Each row is a point. The points of each table are mixes of a few directions, plus a little noise. How many directions does each table use, and how many do they share? Where both have some left over, give the other angles between the two spaces (their principal angles), to ten degrees, smallest first.
In the rows, 128 means zero.

First (7 x 3):
[[ 98 121 168]
 [123 120 160]
 [129 122 150]
 [141 125 131]
 [140 160  11]
 [122 129 130]
 [143 120 146]]
Second (6 x 3):
[[140 142  73]
 [112 110 200]
 [139 141  76]
 [134 135 100]
 [114 113 190]
 [128 127 129]]
Directions: first 2, second 1, shared 1

First (8 x 6):
[[135 155  90 115 103 140]
 [103  76 158 174 118 130]
 [151 145  88 118 112 106]
 [136 159 147  90 168 131]
 [154 132 114 118 139  88]
 [ 59  68 182 192 100 198]
 [137 156 138  96 158 129]
 [149 135 105 122 125 101]]
Second (6 x 6):
[[143  97 130 141 123  95]
 [105 202 151 102 198 160]
 [140 115 127 136 120 115]
 [121 182  71 146 112 139]
 [148 133 140 123 118 150]
 [112  39 149 120  98 109]]
Directions: first 3, second 4, shared 2; angles 50

First (9 x 9):
[[110 164  84 157 125 159 131 115 109]
 [ 71 112  85 124 153 179 104 102 168]
 [150 129 148 126 119 107 136 139 117]
 [ 72 120  81 129 151 181 106 101 162]
 [134 137 127 133 124 126 132 130 119]
 [168  82 200  88 125  71 131 153 143]
 [131 127 131 127 127 125 129 130 127]
 [207 111 215 105 103  44 151 168 103]
 [112 170  81 161 124 160 132 115 105]]
Second (8 x 9):
[[158 150 164  81 127 125 190 152 130]
 [120 140 138 119  95 100 129 127 100]
 [ 97  86 173  94 138 109 139 142 108]
 [180 125 108 121  88 118 117 127 166]
 [139 161  68 198 145 158  85 102 151]
 [ 86  94 147  71 122 143 174 145 102]
 [153 174  77 191 143 154  99 107 151]
 [ 90  95 149 151 166 117  92 120 116]]
Directions: first 2, second 5, shared 1; angles 30

First (11 x 11):
[[110 129 130 157 143 114 129  95 143  93 109]
 [ 93 133 135 183 155 101 129  65 158  62  93]
 [119 128 129 140 135 124 128 112 135 112 120]
 [126 128 127 132 129 126 128 124 129 125 124]
 [153 125 123  91 107 146 128 171 107 173 154]
 [ 95 132 134 181 157 102 128  66 157  65  93]
 [ 92 133 135 188 161 100 129  59 161  58  89]
 [149 125 125  94 110 144 127 167 109 168 150]
 [165 123 120  67  96 156 126 197  96 198 167]
 [137 128 126 114 120 135 130 143 122 145 136]
 [171 122 120  60  91 161 128 206  91 209 173]]
Second (10 x 11):
[[146 147 115 119 116 144 158 122 122 106 158]
 [ 98 113 140 164 136  95  88 128 126 175  60]
 [146  95 149  48 140 164 118 179 141 125 204]
 [114 153 110 194 108  94 127 101 106 164  51]
 [111 119 133 152 129 106 103 130 121 166  81]
 [150 118 133  73 130 161 140 154 135 108 195]
 [154 122 129  75 120 158 138 163 123 132 184]
 [118 163 107 189 118 107 153  75 122 104  87]
 [102 139 127 183 143 102 131  76 141  93  82]
 [138 110 140  83 141 151 127 149 142 107 180]]
Directions: first 1, second 3, shared 1

First (8 x 14):
[[111 137 118 115 138 132 107 103 138  94 118 113 136 150]
 [ 69 107 129  73 113 154 137  82 143 123 101 112 178 201]
 [122 183 116 177 155  95 126 157  91  90 189 107  71  58]
 [ 93 130 147 136 129 130 103 148 118 121 143  69  95 106]
 [139  78 124 106 103 135 125 136 116 112  92 149 177 175]
 [182  94 145 115 102 112 142 107 157 177 135 175 172 158]
 [205 133 126 147 142 135 126 128 168 182  99 178 113 103]
 [104 162 119 159 144 131 158 163  94 129 146 120  84  73]]
Second (11 x 14):
[[123 110 100 145 148 125 129 113 117 166 160 136 185 114]
 [107 112 125  81 129  99 166 172 119 142 145 144 141 141]
 [128 125 121 132 137 117 123 132 121 125 128 140 116 118]
 [132 119  80 202 155 161 114  75 101 167 169 125 217  93]
 [144 122 114 143 150 107  97 119 121 130 124 149 110 104]
 [110 119 119 120 128 136 157 135 116 148 152 122 175 137]
 [120 208 215 142  25 238 167 126 158  16  55  42  48 192]
 [144 109 121 114 153  99  97 116 147 157 133 143 129 121]
 [131 117 135  99 136 105 120 137 143 140 127 136 121 134]
 [135 123 147 100 125 116 116 129 155 130 115 126 104 143]
 [134 139 133 133 127 108 120 152 110  87 101 149  60 112]]
Directions: first 6, second 4, shared 1; angles 30, 60, 80

First (10 x 20):
[[ 76 107 164 172 143 112 129 133 110 153 141 175 170  77 143 121 135 123
  156 111]
 [121 143 137  78 197 145 194 140  75  76 123 123 119 187  98 105 150 103
   28 168]
 [147 110 115 133  97 104  98 116 165 153 162 128 117 105 132 147  88 136
  167  92]
 [ 67 168 158 179 104 181 101 152 101 126  46 137 136 114 157 131 200 142
  208 147]
 [177 140  81  90  80 124  89 120 182 131 135  79  62 163 112 152  81 151
  166 104]
 [112 103 136 150 129  93 119 124 138 156 156 149 154  92 129 124 105 130
  149 105]
 [150 127 136 114 154 142 162 117 107 106 146 137 132 136 132 130 141 106
   68 148]
 [138 145 143 102 140 167 149 128 102  94 142 131  84 156 132 154 140 108
  113 131]
 [192 112  97 158  83 113 105  96 171 152 125 113 183  85 156 116 129 138
  110 147]
 [101 130 111 105 152  95 132 149 130 131 110 107 124 161  87 101 105 144
  119 125]]
Second (11 x 20):
[[153 148  67 129 149 151 187 136 170 142 127 157 144 137 140 138 132  80
  105  89]
 [101 132  94 116 120  74 148 143 141 173 127 132 180 153 107 118 119 141
  188  85]
 [ 91  97 177 127  97  82  66 125  97 100 141 112 129 128  96  98 120 185
  187 170]
 [102 113 162 114  98  72 117 133 121 147 148 114 155 139  83 101 125 175
  198 147]
 [122 109  97 154 142 157  78 122 120  44 114 155  99 118 156 124 121 109
  100 139]
 [155 118 164 144 136 186  98 112 113  64 132 128  70 100 148 134 137 115
   67 181]
 [178 149  94 127 149 176 201 129 175 135 141 153 124 126 135 139 142  74
   80 118]
 [ 99 130 154 119 117  92 102 130  95 170 112  97 140 133 128 136 121 163
  155 113]
 [144 163 159  95 120 106 204 134 139 249 137  92 161 139 108 147 139 138
  140 100]
 [158 128 144 134 135 171 135 119 135  97 139 134  96 112 135 131 137 109
   86 160]
 [106 122  97 149 145 140  73 125 100  88  92 135 110 123 171 143 116 118
  103 107]]
Directions: first 5, second 4, shared 0; angles 30, 70, 90, 90

First (8 x 32):
[[185 136 116 168 129 100  94  48 104 178  97 103 145 165 105  93 184 103
  143 106 113 139 116 144 167 103 149 131 110 144 163 137]
 [ 98 158 140 110  98 176 171 165 134 104 143 143 113  96 184 147  92 190
  114 135 153 120 167  94 127 135  96 132 163 118 163 109]
 [187 133 151 178 129 111  99  99 128 170  99  71 134 146 113 113 149 144
  124 100 150 158 142 106 167 122 141 126 156 125 182 134]
 [ 52 111 106  62 138 126 177 174 117  89 159 192 133 103 145 155  95 129
  126 154 113  69 123 130  74 159  92 136 121 135  71 129]
 [151 136 127 143 125 105 130  98 107 159 109 115 144 138 131 118 148 146
  128 110 133 114 143 110 148 132 116 134 149 137 168 134]
 [124  86 119 118 167  51 129 123 102 152 116 129 162 139  92 132 141 109
  130 118 121  78 116 117 108 164 113 132 140 142 100 155]
 [ 81 138 116 100 104 233 108 171 190  44 180 171  66 111 131 128  95  61
  139 183  96 199  76 212  95  69 182 115  35 107  37  94]
 [143 124 149 147 136 124 121 148 140 133 120 100 126 126 122 134 118 141
  119 119 148 143 136 110 135 139 132 123 151 118 140 132]]
Second (9 x 32):
[[138 133 155 123 122 116 174 121 120 161 159 119 107 116 197 141 116 110
  143 109 141 150 135 122 156 152 139 149 113 137 118 151]
 [139 151 173 105 117 121 111 117 177 115 131 142 121 157 102  82 140 129
  154 150 149  98 119 129 108 132  94 125 161 104 141 137]
 [146 157 172 112 113 149 186 119 139 160 170 129 116 140 153 126 119 140
  156 137 144 121 121 155 152 118  93 122 162 144 137 135]
 [147 157 178 110 112 143 189 117 142 163 172 128 111 139 164 124 118 134
  159 134 148 124 123 150 154 125  96 128 158 142 135 141]
 [ 99  96  44 154 149 140  42 147 109  72  64 134 168 125  29 133 144 148
   81 141  91 113 126 125  86  96 146 100 118 119 133  85]
 [ 98  94  13 172 152 188 124 157  46 119  99 117 174  99  67 199 118 172
   68 126  70 141 128 162 135  62 150  86 117 174 130  67]
 [127 127 150 114 128  84  51 121 180  85  93 142 124 149  92  72 151 106
  136 139 145 106 127  92  83 159 129 142 124  78 130 144]
 [123  94 119 143 138  71 140 128  92 150 130 106 102  83 239 163 117  73
  115  73 131 188 153  74 154 194 205 184  43 125  92 167]
 [135 144 147 118 121 141 134 124 146 128 136 135 129 144 108 113 130 140
  140 144 134 110 121 143 125 115 101 116 156 127 138 124]]
Directions: first 4, second 3, shared 0; angles 60, 80, 90

First (10 x 32):
[[123  94 117 157 130 153  95 133 152 136 139 123 119 117 100  98 113 144
  151 144 122 135 133 129 151 117 102 149 117 147 132 130]
 [ 90  98  79 123  98 163 136 171 136  85 130 128 157 149 148 123 166 158
  167 116 137 108 143  80 129 141  96 133 159 113 136 150]
 [150 206 163  67 132  64 194 104  75 126 105 139 139 144 179 193 149  86
   70 100 137 121 111 137  83 148 190  81 142  94 118 116]
 [ 99 118  90 107 100 145 152 163 122  86 124 129 156 152 160 142 168 144
  150 105 139 106 136  86 118 147 111 121 161 104 134 149]
 [148 144 154 129 144 110 124 106 122 152 126 129 113 117 120 129 111 111
  108 135 124 137 123 152 127 120 145 125 111 135 122 116]
 [148  77 146 199 160 159  44 103 178 184 151 115  83  83  47  58  62 138
  145 175 106 162 130 177 178  90  98 172  74 184 128 115]
 [152 145 155 132 144 109 121 102 125 155 128 128 110 114 117 127 104 112
  105 139 122 142 120 156 128 120 148 126 109 137 122 113]
 [103 180 105  54  94  98 214 156  78  68 104 140 178 177 213 200 200 122
  113  78 151  90 125  76  77 169 156  81 185  70 129 145]
 [143 106 145 165 148 139  86 108 154 162 140 122 100 100  84  93  91 128
  130 155 115 148 126 159 152 106 120 149  96 159 126 119]
 [125 112 121 142 128 142 115 130 139 130 134 126 124 123 116 114 122 136
  139 135 126 131 131 128 139 124 115 138 125 137 129 127]]
Second (11 x 32):
[[105 148 109 187 133 135 150 172 141 102 165 119 131 100 147  92 111 119
  103  93 169 129 132 143 125 120 109 136 158 123 155 131]
 [128 130 125  84 114 120 143 123 110 118 107 135 142 154 144 161 158 132
  137 127 118 116 127 104 115 143 141 113 135 113 119 133]
 [108  10  78  69  83 197  59 124 152 121  87 131 148 186  84 138 184 206
  249 185  65 107 147  47 163 143  81 152 107 141 103 156]
 [165 183 186 193 180  89 125  99 133 176 159 122  84  66 108  93  51  75
   53 125 148 164 113 212 130  97 155 132 101 153 136  97]
 [136 154 144 159 146 114 135 127 130 137 145 124 115 103 128 112 101 107
   96 118 144 139 124 159 126 117 135 129 127 133 136 118]
 [132  83 122  98 116 148  93 110 135 140 106 131 128 149 102 137 143 154
  172 160  95 125 132 104 144 131 118 136 107 138 112 134]
 [105 159 103  57  92 110 196 155  86  74 104 139 174 177 198 191 198 130
  128  89 141  93 129  75  87 166 147  91 177  78 128 145]
 [101 123  98 171 122 150 135 170 145 101 154 121 137 114 138  97 125 135
  130 106 154 124 136 124 132 125 100 140 153 125 149 137]
 [133 158 141 157 144 113 142 132 128 132 146 125 119 105 135 115 105 106
   94 113 148 136 123 156 122 120 136 126 132 129 138 120]
 [146 138 153 170 155 121 109 113 142 158 146 123 101  94 103  99  84 111
  103 137 132 149 123 170 140 107 131 140 107 150 132 113]
 [151 121 149  63 122 112 120  86 107 149  90 138 128 158 121 172 150 131
  143 154  92 124 122 113 122 139 154 113 105 126 102 125]]
Directions: first 2, second 3, shared 2

First (10 x 32):
[[184 138 132 116 155 153 113 140 140 129  89  78 136  85 153 132  98 122
  187 145 118 118 179 187 118 177 125 129 109 161  66  96]
 [152 141 123 113 110  71 118  82  85 104 130 142 118  94 138  84 117 110
  160 163 119 158 144  96 158  75 138 115 151 153  92 120]
 [171 123  74  99  84 159 130 101 124 113  99 102  97 107 120 116 142 136
  171 148 136 118 134 163 102 175 105 109 121 122 122 107]
 [114  95 138 126 106 101 124  87  91 155 138 151 145 130 193 136  78  95
  147 135 151 150 144  66 114 108 160 110 153 123 129 105]
 [ 83 107 127 139 100 117 132 113 123 144 154 161 128 167 135 143 123 120
   89 103 147 125 104  81 111 114 135 123 141 100 170 137]
 [156 159 114 124  83  48  89  67 108  97 132 137 103 100 121  85  84  96
  142 124 114 124 165 112 133  92 126 111 150 173  52 111]
 [132 128 132 125 105  75 112  83  95 125 138 148 129 114 155 108  89  99
  144 138 131 146 149  85 134  89 145 115 151 146  98 114]
 [ 68 113 153 149 181 187 173 205 155 147 150 145 149 181  95 164 203 173
   64 116 133 132  58 126 148 125 128 156 111  76 229 177]
 [125 145 137 136 182 182 149 199 169 118 119 106 130 138  75 140 194 173
  101 125 110 115  97 187 149 151 107 155  98 117 160 160]
 [ 96 131 150 155 173 184 137 203 189 147 131 111 143 167  94 173 153 158
   74  82 123  90 105 177 112 175 113 156  96 109 162 152]]
Second (10 x 32):
[[135 178  91 126 108  89 145 201 140 126 102 118 105 129 168 190  80 179
  130  94  92 169 130 134 138 126 129 121 158 159 157 119]
 [140 202  74 126 100  75 148 235 146 126  89 112  95 132 184 221  56 206
  130  79  74 187 128 135 145 129 128 117 171 177 170 114]
 [120  94 153 129 139 153 115  78 119 129 147 135 144 126 101  85 161  91
  125 152 152  99 128 123 121 129 127 134 106 105 109 135]
 [124 114 137 129 135 141 123 105 125 128 138 132 136 127 116 109 143 111
  125 139 139 114 128 124 123 131 128 130 119 121 121 130]
 [131 158 107 128 117 108 138 172 134 127 112 122 113 128 151 167  99 159
  130 108 106 152 129 133 136 127 128 121 144 149 144 121]
 [121  74 170 128 148 168 111  47 113 132 157 140 154 127  86  56 183  70
  125 166 167  82 129 120 114 127 127 137  95  92  98 140]
 [138 179  91 126 111  90 144 204 144 125 100 118 105 130 169 192  77 184
  130  94  90 172 129 133 139 129 131 118 158 161 156 116]
 [119  72 168 132 146 169 112  47 113 130 156 141 152 123  87  59 180  70
  122 163 168  83 127 121 119 127 128 138  95  91  99 139]
 [134 158 108 127 119 108 136 169 135 125 114 122 116 129 149 164 100 158
  132 107 109 152 128 131 134 128 128 123 143 145 144 123]
 [115  56 181 130 153 183 106  22 109 132 167 143 161 124  69  36 196  52
  121 178 181  69 128 122 113 127 128 140  87  80  90 143]]
Directions: first 5, second 1, shared 0; angles 80

First (11 x 32):
[[113 133 136 136 164 167 141 176 117 111 138 139 122 127 102 121 129 113
  119 138 136 135 104 132  86 145 135 122 122 109 103 132]
 [125 129 130 131 132 131 136 139 122 124 130 128 128 129 124 126 134 123
  120 127 132 128 125 127 121 129 128 126 127 125 126 122]
 [151 122 116 107  85  77  99  52 152 156 110 122 133 124 166 140 115 155
  155 119 109 118 161 131 190 106 121 144 138 150 156 135]
 [131 118 131 142  89  96 160 135 105 128 129  96 135 145 137 122 162 112
   93 116 146 134 148 114 142 109 121 112 128 147 151  85]
 [128 124 131 138 105 111 148 135 114 127 129 109 133 138 131 123 151 119
  106 120 139 133 137 119 134 117 124 118 128 138 140 102]
 [137 133 118 104 133 122  87  82 159 145 118 147 126 114 146 139  93 155
  168 133 104 117 131 142 151 128 129 148 134 126 127 165]
 [137 113 129 141  65  74 158 111 108 136 125  86 140 148 152 125 166 118
   94 107 143 132 161 110 165  98 115 115 132 160 165  79]
 [113 116 145 173  98 119 207 199  71 102 144  80 138 160 108 109 198  80
   47 112 171 147 133  99 101 114 122  87 119 141 144  49]
 [117 147 126 108 214 201  83 148 157 119 134 188 112 102  99 134  72 146
  177 157 106 122  83 154  79 169 145 151 125  85  76 199]
 [149 128 111  94 119 104  72  52 169 158 112 148 127 110 158 144  87 167
  183 132  97 113 145 142 173 122 126 156 140 133 135 172]
 [109 143 135 129 203 201 120 183 132 105 142 170 117 114  89 124 103 122
  142 151 125 130  82 144  62 165 144 134 119  91  82 166]]
Second (8 x 32):
[[126 126 127 130 124 127 131 131 125 125 130 127 128 127 126 123 131 126
  124 126 128 127 128 127 129 126 129 127 127 129 132 125]
 [120 117 122 137 106 120 140 143 117 113 136 124 128 122 118 108 144 119
  108 118 129 124 130 124 131 117 133 123 126 133 147 115]
 [ 80  67  97 178   7  85 195 210  64  43 173 107 127  95  73  15 216  77
   19  72 131 109 138 109 144  69 159  98 120 157 231  53]
 [149 154 141 107 179 147 100  93 155 165 109 137 128 142 151 176  90 150
  174 152 126 136 124 137 121 153 115 140 131 115  84 160]
 [124 123 125 132 118 124 134 135 123 121 132 126 128 125 123 119 135 124
  119 123 128 126 129 126 130 123 131 125 128 131 137 121]
 [145 151 140 110 172 144 103  98 152 160 111 136 128 140 148 169  96 147
  168 148 127 135 125 136 122 150 117 139 131 117  90 156]
 [150 156 143 105 184 148  97  90 158 168 107 137 129 143 154 181  87 152
  179 155 127 137 123 137 121 155 113 142 132 114  80 163]
 [130 130 129 126 133 130 125 125 130 131 126 129 128 129 130 132 125 130
  132 130 128 129 127 129 127 131 127 129 129 127 124 131]]
Directions: first 2, second 1, shared 0; angles 40

First (11 x 32):
[[176 107 126 142 163  66 146  97  82 134 136 136 139 117 128 145 131 154
  133 154 162 132 150 153 110  99 118 199 130 141 171 165]
 [ 21 102 109 129 177 129  65 190 209 129 158 103  63  79 141 135  97 111
  100 118  86 161  81  95 159 117  98 108 175 122  61  53]
 [145 138 126 110 134 136 112 125 116 116 110 129 126 126 129 125 129 129
  124 143 112 121 129 149 128 124 137 138 122 122 128 130]
 [162  99 160 148  87  91 160  88  76 140 131 143 198 168 118 146 152 148
  143 114 195 135 123 142  81  86 116 130 118 160 189 188]
 [114 121 133  65 154 142  18 150 109  88  81 119 124 118 132 139 127 131
   93 163  85 139  71 200 116  58 127 136 138 128 107 120]
 [220 125 152 155  88  92 206  62  52 143 124 152 198 171 116 133 156 152
  159 128 200 111 170 144  87 123 136 160  96 150 209 208]
 [134 156 127 154  83 160 197 121 152 147 143 134 132 149 123 107 132 114
  153  96 138 109 163  78 143 195 144  86 109 119 126 124]
 [106 152 132 133  81 178 150 139 161 133 129 128 129 148 126 109 129 108
  138  97 116 116 129  93 142 172 142  66 116 118 106 110]
 [ 98 139 110 119 155 147 105 154 162 123 130 119  87 102 135 121 112 117
  116 134  91 130 123 118 154 149 130 125 138 111  89  88]
 [ 67 131 105 157 147 138 147 163 200 147 167 116  76  97 136 120 106 109
  130 105 107 136 136  65 167 177 118 105 148 114  83  72]
 [166 139 130  98 136 133 101 117  91 108  96 132 135 131 127 127 136 136
  120 155 114 119 128 174 119 108 141 151 115 123 139 147]]
Second (11 x 32):
[[118  54 136 168 138  88 155  87 112 170 168 138 163 156 110 173 117 156
  139 107 187 142 132 126  86  77 106 164 150 162 175 169]
 [125 136 126 133 128 124 135 136 136 127 132 126 120 119 133 121 129 123
  129 127 127 130 130 116 137 140 126 123 128 125 122 119]
 [147 218 120  66 113 189  82 173 138  72  68 118  91 102 146  76 142  96
  113 159  48 106 119 148 173 180 162  85  97  86  73  85]
 [106   7 140 202 146  54 181  64 109 201 201 143 181 168 101 199 109 172
  147  90 230 155 137 113  63  51  87 186 167 184 204 190]
 [144 229 118  71 113 185  89 183 147  69  72 115  81  92 152  68 143  90
  113 158  46 107 121 134 184 195 160  79  97  82  64  74]
 [145 130 131  91 123 163  91 116 105 114  94 132 141 150 119 133 130 133
  120 142 106 116 120 173 113 104 147 130 118 125 131 143]
 [132  82 135 131 131 124 122  94 104 146 132 137 158 159 111 159 122 149
  130 123 152 130 125 154  91  80 125 152 136 147 160 163]
 [122 148 124 136 128 121 140 146 145 123 134 123 112 109 138 113 130 118
  129 127 122 130 131 106 148 155 125 117 127 120 113 109]
 [125  81 134 146 134 110 137  99 113 152 147 135 153 151 114 158 121 147
  133 117 162 135 129 136  97  90 118 152 140 149 159 158]
 [123 143 125 134 128 122 137 142 141 125 133 124 115 113 136 116 130 120
  129 127 124 130 130 110 144 149 125 119 127 122 116 113]
 [121 180 120 130 125 127 140 168 159 109 128 117  92  89 148  92 135 104
  127 132 104 128 132  92 171 185 129 100 120 106  92  86]]
Directions: first 4, second 2, shared 1; angles 30

First (10 x 32):
[[ 62  88 100 112 128 165 125  82 113 173 105 105  99 153 164 161 125 161
   77 169 169 124 106 157  96 128 134 128 143  57 188  77]
 [154 157 161 126  81 124 187 140 131 120  90 150 149  95  77 148  99  90
   85  28 106 117 198 154 120 185 101 203 159 208 137 174]
 [157 138 119 131 193 106  89 165 148 100 164 118 125 119 111 117 142 145
  179 189 101 129  88  48 160  95 119 117 125 143  82 146]
 [137 105 151 137 147 107 147 117 114 126 106 129 123 148 139 106 162 153
  144 162 141 153 129 146 138 102 147  79  85  68 105 120]
 [ 67 114  94 110 102 173 136 101 126 176 112 120 107 122 136 181  96 129
   58 111 145  97 129 141  89 167 103 193 185 126 202 102]
 [165 145 118 156 125 110  83 152 133 102 188 151 142 130 149  77 141 106
  205 124 110 127 105 100 151 104 140  71  92 144  84 135]
 [143  88 153 161 146  96 187 118 106 156  84 160 110 148 139  98 184 167
  139 155 129 142 144 137 136 112 121  86  72  28 109 116]
 [137 158 168  99  98 131 162 128 134 100  92 111 153 107  84 153  94 100
   83  68 131 142 179 178 121 159 137 177 156 201 132 161]
 [126 139  99 129 134 136  66 136 137 113 185 121 133 133 151 111 121 116
  168 148 128 123  88 103 136 108 141  98 126 143 116 118]
 [130 142 118 120 128 132  97 135 137 114 155 120 136 123 128 127 115 116
  142 129 125 126 114 118 132 123 134 127 136 158 122 133]]
Second (9 x 32):
[[122 112 137 133 134 128 154 122 127 143  98 132 115 134 125 127 138 143
  113 142 127 120 135 131 129 138 108 139 133 102 138 135]
 [184 150 151 119 166  70 197 168 119 128 111 152 154  80  51 198 127 136
  101  63  86 162 184  66 113 124 135 194 111 166  89 126]
 [123 133  97 127  82 130 106 106  96 142 182 148 153 129 166 142 117 100
  136  56 150 153 133 161  87 109 192  80  78 114 131  55]
 [100 126 128 117 121 158 116 116 142 126 112 106 116 134 132 125 114 126
  110 152 138 106 117 146 133 148 105 148 169 143 156 150]
 [113 131  86 117 110 128 147 123 106 174 151 151 138  99 120 210 100 121
   79  47 124 132 150 101  71 141 145 181 132 134 162  64]
 [185 138 173 146 174  86 126 162 146  75 121 126 135 136 106  67 164 140
  194 183 105 145 122 104 184  97 122  81  94 132  55 184]
 [108 118 150 117 109 143 155 105 126 132  82 115 123 138 128 129 125 130
   91 127 148 127 148 179 123 148 123 141 142 119 152 139]
 [113 104  94 158 168 143  83 144 152 141 153 129  88 148 155  84 151 151
  176 225 110  78  62  59 163 124  65 116 155  94 135 152]
 [105 137 135 117  89 164  68 103 140  90 143  94 133 157 169  71 115 100
  153 155 164 124 101 201 147 124 152  69 135 148 132 149]]
Directions: first 5, second 5, shared 4; angles 70

First (8 x 32):
[[164 169 160 166 126 199 208 169  96  68 122  72 122 124  68 178 146 193
  158 100 187 203 207 113 116 138 119 203  73 153  66 140]
 [117 114 116 116 129 107 100 114 138 146 130 146 131 129 148 111 120 106
  118 138 107 104 103 135 131 124 132 102 145 120 148 125]
 [117 113 119 117 129 107 102 114 137 144 130 147 131 129 146 113 122 108
  117 138 109 104 103 133 134 124 131 105 146 118 145 124]
 [ 97  90 102  93 131  67  60  94 154 177 135 177 135 131 178  87 111  70
  104 155  76  64  62 143 137 120 135  66 173 106 178 118]
 [106 102 110 103 129  86  79 102 148 167 131 164 133 128 166  96 117  87
  111 146  92  81  80 139 136 121 133  83 162 113 166 120]
 [165 176 162 172 124 208 218 176  92  63 118  64 117 124  63 183 149 204
  160  94 194 212 214 110 116 140 118 212  64 156  63 141]
 [131 130 132 130 130 133 133 129 125 124 128 123 127 127 125 132 129 132
  128 123 133 133 131 127 128 129 127 133 128 130 125 127]
 [125 126 127 124 128 124 123 124 128 132 128 131 128 128 131 126 130 124
  127 128 125 124 124 127 130 128 127 124 130 127 129 127]]
Second (8 x 32):
[[154 161 152 157 127 182 188 159 103  83 122  85 121 124  82 166 142 179
  150 105 174 185 187 115 120 135 122 186  86 146  83 137]
 [124 123 125 124 128 121 120 124 131 133 129 135 128 129 134 123 125 120
  124 132 122 120 120 129 129 127 128 120 133 126 134 127]
 [120 119 121 120 128 112 110 119 136 141 130 139 130 129 141 117 123 113
  122 135 115 111 111 132 131 125 130 111 140 122 142 126]
 [ 98  91 101  93 130  66  58  93 155 179 134 177 136 131 180  85 112  69
  103 155  75  62  59 142 138 119 136  63 176 107 180 119]
 [168 177 164 175 125 209 221 177  91  60 121  62 117 123  57 186 149 207
  161  92 197 215 218 107 114 140 117 215  65 156  58 141]
 [ 98  90 100  93 130  66  58  91 156 180 135 178 136 133 182  83 111  68
  102 154  74  63  59 144 139 119 137  62 176 106 180 117]
 [124 124 125 124 129 122 121 125 129 133 128 132 130 129 134 124 125 121
  125 132 122 122 121 131 129 127 129 122 132 126 132 127]
 [136 138 136 136 127 146 147 138 121 114 127 114 125 127 113 138 133 144
  135 121 142 147 148 123 126 130 126 146 115 134 115 131]]
Directions: first 1, second 1, shared 1
